Rows are points. The points of each table are mixes of a few directions, plus a little noise. How many directions does each table use, and how many do they share? Where both have some left over, give the other angles between the two spaces (their principal angles), to ten degrees, smallest first.

First (5 x 3):
[[ 3.7  4.1 -1.3]
 [ 4.0  4.3 -1.4]
 [-0.6 -0.7  0.2]
 [-6.1 -6.6  2.2]
 [-1.0 -1.0  0.3]]
Second:
[[-3.6 -5.8  6.1]
 [ 0.0  0.0  0.0]
 [ 2.0  3.2 -3.4]
 [ 1.6  2.6 -2.8]]
Directions: first 1, second 1, shared 0; angles 30

First (9 x 8):
[[ 2.3 -0.7 -3.2 -2.4  2.5  2.5 -2.9 -1.2]
 [-3.7  1.2  5.1  3.8 -4.1 -4.0  4.7  2.0]
 [ 1.7 -0.5 -2.4 -1.8  1.9  1.8 -2.1 -0.9]
 [-0.9  0.3  1.2  0.9 -1.0 -0.9  1.1  0.5]
 [ 4.8 -1.5 -6.6 -4.9  5.3  5.1 -6.0 -2.6]
 [-0.2  0.1  0.2  0.2 -0.2 -0.2  0.2  0.1]
 [ 3.2 -1.0 -4.3 -3.2  3.5  3.4 -3.9 -1.7]
 [-1.4  0.4  1.9  1.4 -1.5 -1.5  1.7  0.7]
 [-5.8  1.8  8.0  5.9 -6.4 -6.2  7.2  3.1]]
Second:
[[-0.5  2.1  5.1  6.3  3.3 -2.8  6.9 -4.6]
 [ 2.4 -0.7 -2.5 -1.2  3.3  2.1 -1.7 -2.1]
 [-0.4 -1.6  2.0  2.9 -0.6 -1.6  2.8  0.6]
 [-1.1  2.5 -2.7 -5.4 -2.7  1.7 -5.1  2.1]
 [ 5.7 -9.1 -3.1  2.5  5.0  2.1  0.5 -0.6]
 [-4.2  5.0  1.0 -3.2 -5.5 -1.1 -2.0  2.8]
 [-1.9  1.9  0.2 -1.8 -2.8 -0.4 -1.3  1.8]]
Directions: first 1, second 3, shared 1
